Each point is reached from the start by the listed moves, each made 0, 1 or 2 times, or once backwards (-1), plus a little noise. Say if it took an odd or an even number of moves. Then give how often each move was made.

Moves:
(1): [ 47  12   2 -11  -8]
(2): [-12  39 -10  -3 -36]
Start: [-20 -23 -22   1  19]
Points:
[-65 -35 -28  12  29] => odd (-1, 0)
[ 42 -51 -12  -8  50] => even (1, -1)
[ 47  79 -34 -28 -68] => even (2, 2)

Moves:
(1): [ 29   8  -1  -2 -20  -1]
(2): [ 1 15 -8 20 16 12]
(3): [ -4  14  11 -31  20   2]
(4): [ 10 -16  27  24   4 -24]
(5): [ 19 -16 -38  -9  26  -5]
(6): [ 10 -11   9  -9  -6  39]
Start: [-15  -6   0 -12   8   9]
Points:
[-23 -16  10 -55  98 -15] => odd (-1, 0, 2, 1, 1, 0)
[ 60  24 -37 -35  31  16] => odd (2, 1, 1, 0, 1, 0)
[ -22  -34 -121  -12   63  -19] => even (-1, 0, -1, -1, 2, -1)
[ 44  44 -36 -11  -8  93] => even (2, 2, 0, -1, 0, 1)
[ 10 -45   8   0 -23  83] => odd (0, 0, -1, 0, 0, 2)

Moves:
(1): [ 20   5  -3  -1  21   9 -10 -20  15  -2  -2  -1  11  11]
(2): [ -9  14   5   2  14  -2   1  -5  16   0   3   0   3 -11]
(3): [ -4  -2  18   5  17  -2 -21 -17  -6 -10  10  12   9  -7]
(4): [-12  -7  11  19   6   2   1   0  13   8   8 -24  12   2]
(5): [-12   1  -8  -4  33   5  -6   8  -7   4   5   1  -7   2]
(6): [ -1  18  -9  -3 -18  10  -1 -16  -6 -11  -6   4 -23  12]
(7): [-11   2  11  -4  11   9  15   3  -2   2 -14   3   3   6]
(8): [ -1   6  -4  10   3   9   4  19   0 -13   1   0   8  -1]
(9): [ -4  -5   4  -4  -4   3  -9   3  16  -2 -12  -1 -13   5]
(10): [10  4 17 -4 -7 18  3 15 -2 12  9 -9 -1 -7]
(11): [-16  -2  -5 -11 -12  14   6   9  25  -7  37  -2  23  13]
Start: [ -2  -6  16 -11 -10  10  14  10  -8   1  29   8   3   1]
Points:
[-29  32  62  11 -10  32 -11 -39  45  26 -15 -42 -73   2] => odd (0, 2, 0, 2, 0, 2, 0, -1, 2, 1, -1)
[-29  65 -10 -14  59 121  25  33  69 -17  46 -28   0  69] => odd (2, 1, -1, 1, 2, 2, 1, 2, 1, 1, 1)
[ -5  61 -10 -44 -16  56  31 -37   7 -35  44  42   1  39] => even (1, 1, 0, -1, 0, 2, 1, 0, -1, 0, 1)
[ 11 -45  60  18  15  34  22  80  -7  72   9 -71  -7  -8] => even (0, -1, -1, 2, 1, -1, 0, 0, 1, 2, -1)
[-102   24   66    3   10   48   11  -22   90  -62   77   23   71   31] => even (0, 2, 2, 1, -1, 1, 2, 1, 1, -1, 2)
[-30  24  28 -54  42  82 -43 -81  55 -44  87  37  21  77] => even (2, 0, 2, 0, 1, 2, 1, -1, 1, 0, 2)
[ -1  12  54 -19  66  65 -28 -17  -9  32  67 -19 -10  12] => odd (1, 0, 1, 1, 2, 1, 0, -1, 0, 2, 0)

Moves:
(1): [  7  15   5  13  31  15   7  11 -34   9  10   3   4 -28  19 -10]
(2): [  3   4 -18 -12   4 -11   4  -8  11  -3  -7 -23 -10   9 -14 -11]
(3): [ 16   7  -4  15  20   9  10 -10   6   1  -8  -9   2   4   4  -7]
(4): [-12  -4   7  12  -3  -9  -5   2   3  11  -2  17 -11 -17  16  -3]
(5): [-12 -25   1 -11  -3  -2   0  -4 -10   5  16  17  -8   2  -2  -8]
(6): [30 20  2 36 -6 -1 -9 -2 -2 -5  4  9  6  2  4 -2]
(7): [-14   6  -1   7   0  12   2   7   9   2  11   5   2  -8  -4  -9]
(8): [ 13  -6  -9  -8  18  -3 -18   0  15  -7  -7  -2 -10  -3  -5   2]
(9): [-16   9  19   1 -26   5  16  16   0  17   6  45 -22   8  -6   7]
(10): [ 12  -1 -11  19  21 -10  15   9 -14  11 -10  -3  22 -19  -4   7]
(11): [  2  -4   3 -11  -2  -9  -4   5  10   9 -13  -5   1  -1   2 -14]
(12): [  4 -16 -20   5  25  -2   0   7   1   8  -3 -18  -7   5   9   0]
(13): [  0   3  30  -6   9 -15 -12 -13  -8  -5   2 -41  -1  -7 -22   1]
(14): [ 12  22   7  10  11 -16   3  -2  22  15   8  -7   7 -20  18  17]
Start: [ -6 -11   0   6   0  14   2   8  10   0   3  -6 -13  16   0  -3]
Points:
[ 43  52  82  47  -4 -70 -46  16  48  46 -13 -35   8 -54  52  34] => odd (0, -1, -1, 1, -1, 1, -1, 0, 0, 0, 2, 0, 1, 2)
[ 14  51 -24  -6  34  48   2   6 -23 -25  52 -17   9 -22  43 -10] => odd (2, 1, -1, -1, 0, 0, 0, 0, -1, -1, -1, -1, -1, 1)
[-49   0  10  95 -38  35  31  68  -1  57   3  89 -75  18  27 -17] => odd (0, 0, 0, 2, -1, 1, 1, -1, 2, 0, 0, 2, 0, -1)
[-59 -72  42  20 -28 -34  55  41   6  90 -31 121 -44 -16  11  24] => odd (-1, -1, 1, 2, 1, -1, -1, 0, 2, 2, 1, 0, 0, 0)
[ 12  66  30   8  43  25  51  33 -56  17  23   4 -39 -21 -59  -4] => even (2, 2, 0, -1, 0, 0, 0, 1, 2, 1, -1, -1, 1, 0)
[ 22  70  75  51 -32 -51  22 -57  71  13  -9 -72 -36  28 -54  -7] => odd (-1, 2, 2, 1, 0, 1, 0, -1, 1, 0, 0, -1, 2, 1)
